Every row gives one point. A path goes straight from each point to the next, and from the last back to the first. The post is the endless flat space through its rows: a point in 2 columns, a line in 3, a plane in 4, and so on, so that a path can go around it. How many times does the path go around the post? Going back the other way cancels.

Post (2 x 3):
[[ 0.09 -0.09 -0.58]
 [ 0.07  0.23  0.22]]
Path (12 x 3):
[[ 0.35 -0.07 -0.48]
 [ 0.17  0.39 -0.44]
 [-0.47  0.48 -0.11]
 [-0.32 -0.51 -0.44]
 [ 0.32 -0.43  0.04]
 [ 0.61  0.20 -0.22]
 [ 0.10  0.62 -0.35]
 [-0.12  0.24 -0.47]
 [-0.17 -0.33 -0.50]
 [-0.51 -0.05  0.08]
 [-0.07  0.43 -0.08]
 [ 0.41  0.48 -0.49]]
Times around: 1

Post (5 x 6):
[[ 0.05  0.33 -0.27 -0.40 -0.57 -0.19]
 [-0.17 -0.10  0.61  0.44 -0.16 -0.87]
 [-0.04  0.18  0.68  0.31  0.05  0.07]
 [ 0.13  0.21 -0.56  0.35  0.40  0.54]
 [ 0.11  0.23 -0.63 -0.37  0.40 -0.25]]
Path (22 x 6):
[[ 0.07  0.07 -0.74 -0.37 -0.04  0.48]
 [ 0.45  0.07  0.15  0.13 -0.32  0.44]
 [ 0.19  0.02 -0.08 -0.03 -0.21 -0.94]
 [ 0.20  0.05  0.01 -0.31  0.50 -0.01]
 [-0.11 -0.16 -0.38 -0.21 -0.51 -0.63]
 [-0.07  0.45 -0.27 -0.37 -0.47  0.48]
 [-0.38  0.79 -0.02 -0.34 -0.60  0.23]
 [-0.09  0.37  0.13  0.15 -0.31 -0.25]
 [-0.18  0.52 -0.22  0.25 -0.26  0.12]
 [ 0.27  0.58 -0.17  0.50  0.62 -0.16]
 [ 0.48  0.40  0.05  0.29 -0.54  0.05]
 [ 0.53  0.21 -0.34  0.29  0.04 -0.05]
 [ 0.19  0.70  0.20  0.16 -0.24  0.18]
 [-0.21  0.16  0.08  0.48  0.07 -0.52]
 [-0.42  0.13  0.22  0.22  0.17 -0.71]
 [-0.42 -0.34  0.00 -0.01 -0.13 -0.09]
 [-0.48  0.17 -0.35 -0.47 -0.20 -0.34]
 [-0.41  0.48  0.04  0.52  0.26 -0.41]
 [ 0.12  0.69 -0.05  0.79  0.01 -0.24]
 [ 0.41  0.19  0.25  0.38  0.25 -0.20]
 [ 0.24  0.05 -0.64  0.01  0.03  0.01]
 [ 0.07 -0.42  0.19 -0.10  0.50  0.15]]
Times around: 1

Post (7 x 8):
[[-0.08 -0.27 -0.27  0.18  0.14 -0.28 -0.67  0.16]
 [-0.24 -0.54  0.13 -0.14  0.39 -0.04 -0.49  0.72]
 [ 0.07 -0.02 -0.13 -0.39  0.16 -0.25  0.47  0.14]
 [-0.02 -0.12  0.52  0.13  0.50 -0.17  0.09 -0.05]
 [ 0.04  0.40  0.49 -0.10 -0.13 -0.01  0.40 -0.29]
 [ 0.19  0.16  0.61  0.36  0.25  0.60  0.99  0.10]
 [-0.03  0.38 -0.08 -0.70  0.35 -0.08 -0.14 -0.67]]
Path (6 x 8):
[[ 0.03 -0.39 -0.23 -0.20  0.15  0.25 -0.25  0.55]
 [ 0.02 -0.15 -0.24 -0.80  0.45 -0.01  0.19 -0.09]
 [ 0.39 -0.31  0.54 -0.05  0.84 -0.15  0.18  0.07]
 [ 0.04  0.36  0.66  0.27  0.65  0.18 -0.01 -0.07]
 [-0.21  0.09 -0.15 -0.29  0.72 -0.02 -0.14  0.21]
 [ 0.24  0.39  0.38 -0.58  0.24  0.12  0.59  0.40]]
Times around: 0

Post (10 x 11):
[[-0.12 -0.32 -0.36 -0.24 -0.17  0.09  0.22  0.28 -0.14 -0.53  0.08]
 [-0.29 -0.48  0.06 -0.34  0.37 -0.11  0.08  0.38  0.35 -0.27  0.17]
 [ 0.72  0.63  0.53  0.56 -0.33  0.04 -0.61 -0.06  0.05 -0.10  0.06]
 [ 0.37  0.45  0.36  0.52 -0.26 -0.40 -0.56 -0.48  0.00  0.33  0.53]
 [-0.22 -0.54 -0.34 -0.52  0.14 -0.05 -0.11  0.48 -0.23 -0.12 -0.48]
 [-0.30 -0.52  0.28 -0.65  0.20  0.12 -0.28 -0.08 -0.44 -0.54 -0.22]
 [ 0.24 -0.19 -0.42  0.15  0.45  0.40  0.21 -0.65  0.67  0.33  0.36]
 [ 0.18  0.53  0.53  0.23 -0.65 -0.18 -0.13 -0.15  0.34  0.19 -0.03]
 [ 0.61  0.30  0.42  0.25 -0.37  0.09  0.16  0.19  0.08  0.41  0.46]
 [ 0.47 -0.22  0.24  0.46  0.29 -0.28  0.34 -0.58  0.24  0.15  0.15]]
Path (14 x 11):
[[ 0.35 -0.33  0.20  0.22 -0.26 -0.08 -0.06 -0.36  0.62  0.10 -0.04]
 [-0.01 -0.44  0.59  0.05 -0.31  0.15  0.13  0.36  0.32  0.02  0.49]
 [ 0.05 -0.49  0.50 -0.30 -0.20 -0.72  0.49 -0.09  0.79  0.02  0.67]
 [-0.29 -0.23  0.05 -0.77  0.18 -0.37 -0.39  0.13  0.13 -0.14  0.34]
 [ 0.02  0.86  0.10  0.31 -0.06 -0.23  0.01 -0.30  0.56  0.42  0.19]
 [-0.19  0.08  0.25  0.33 -0.22 -0.19  0.45 -0.44  0.34  0.24  0.39]
 [ 0.07 -0.16  0.28  0.51 -0.03  0.15  0.07  0.29  0.39  0.35  0.20]
 [ 0.46 -0.08  0.35  0.22 -0.37  0.30  0.30 -0.16  0.46 -0.44 -0.13]
 [ 0.35  0.06  0.82 -0.04 -0.40 -0.20 -0.09  0.50  0.76 -0.14 -0.28]
 [ 0.08 -0.66  0.13 -0.14  0.55 -0.26 -0.04  0.05  0.42  0.61 -0.57]
 [-0.04  0.19 -0.04  0.45  0.13  0.33 -0.91 -0.14 -0.18 -0.64  0.35]
 [-0.26 -0.14  0.18 -0.13  0.43 -0.38  0.33  0.34  0.12  0.34  0.16]
 [ 0.38  0.33  0.08  0.08 -0.26 -0.39  0.06  0.02 -0.09  0.50  0.01]
 [-0.14 -0.79  0.02 -0.65  0.07 -0.34  0.61 -0.10  0.09 -0.28  0.30]]
Times around: 0

Post (13 x 14):
[[ 0.11 -0.06  0.02 -0.17  0.83  0.00  0.20  0.39  0.01  0.46 -0.53  0.01
  -0.12  0.19]
 [ 0.71 -0.19  0.03 -0.17  0.02 -0.21  0.32 -0.05  0.25  0.73 -0.38 -0.13
   0.25  0.23]
 [ 0.39  0.16  0.14 -0.32 -0.07  0.04  0.13  0.58  0.50  0.38 -0.17  0.25
  -0.33  0.55]
 [ 0.10  0.16  0.09  0.25 -0.68  0.31 -0.30 -0.49  0.33 -0.13 -0.59  0.46
   0.01 -0.31]
 [-0.37  0.15  0.22 -0.16 -0.44 -0.80 -0.15 -0.22 -0.54 -0.22  0.53 -0.15
  -0.11  0.21]
 [-0.36 -0.21 -0.28 -0.12 -0.22 -0.57  0.26  0.62 -0.27 -0.96  0.71 -0.17
  -0.04 -0.11]
 [ 0.36  0.11  0.10 -0.05  0.26  0.66  0.35  0.53 -0.05  0.24 -0.11 -0.04
  -0.32  0.39]
 [-0.13 -0.01  0.47 -0.11  0.38 -0.13  0.83  0.18 -0.10  0.25  0.55  0.57
  -0.44  0.41]
 [ 0.42  0.45  0.12 -0.50 -0.11  0.23 -0.38 -1.15  0.19 -0.20 -0.12  0.90
   0.72 -0.47]
 [ 0.15  0.22  0.33  0.06  0.37  0.50  0.24  0.18  0.76  0.24 -0.05 -0.29
  -0.27 -0.02]
 [ 0.14  0.00 -0.09 -0.14 -0.33 -0.40 -0.37  0.25 -0.17 -0.01  0.68  0.39
   0.48 -0.43]
 [ 0.27  0.08 -0.26  0.15  0.23  0.03  0.11 -0.12  0.28  0.04  0.13  0.17
  -0.65  0.04]
 [ 0.02  0.25 -0.07  0.43 -0.02 -0.51 -0.05  0.41 -0.20 -0.61  0.58  0.27
   0.68  0.20]]
Path (13 x 14):
[[-0.16 -0.50 -0.28  0.18  0.37  0.24  0.04  0.50  0.31  0.30 -0.24  0.31
  -0.56 -0.19]
 [-0.05  0.28  0.36  0.06  0.30  0.42 -0.41  0.37 -0.12 -0.22  0.13 -0.35
   0.09 -0.09]
 [ 0.80  0.12 -0.56 -0.58  0.45  0.02  0.01  0.76 -0.14 -0.12  0.05  0.64
  -0.18 -0.04]
 [ 0.23  0.67  0.08 -0.37 -0.35 -0.55 -0.41 -0.58  0.39 -0.01 -0.10  0.10
   0.72 -0.44]
 [-0.22  0.20  0.13  0.14  0.37  0.22  0.07  0.14  0.31  0.11 -0.04  0.33
   0.77 -0.11]
 [ 0.24  0.22  0.02  0.09  0.21  0.16  0.23 -0.13  0.33 -0.07  0.21  0.39
  -0.20  0.41]
 [-0.37  0.45  0.18 -0.04  0.15  0.08  0.54  0.30  0.06  0.21 -0.08  0.57
  -0.02  0.39]
 [ 0.58  0.09 -0.33  0.03 -0.32 -0.59  0.23 -0.49  0.07  0.27 -0.05  0.25
  -0.31 -0.37]
 [ 0.64 -0.30  0.15 -0.70  0.37 -0.48 -0.06  0.04  0.47  0.49  0.15  0.05
  -0.07 -0.39]
 [ 0.45 -0.22  0.08 -0.27  0.56  0.11  0.26  0.72  0.47  0.28 -0.25 -0.23
   0.17  0.12]
 [ 0.66  0.26  0.05  0.19  0.39  0.07  0.67  0.08  0.09 -0.55  0.96  0.25
   0.05 -0.46]
 [ 0.10  0.36  0.01 -0.21  0.08 -0.31  0.30  0.17 -0.29  0.69  0.59  0.49
  -0.45  0.08]
 [-0.27  0.24 -0.06  0.27 -0.06  0.36 -0.07  0.08 -0.07  0.23  0.39  0.06
  -0.63  0.32]]
Times around: 1
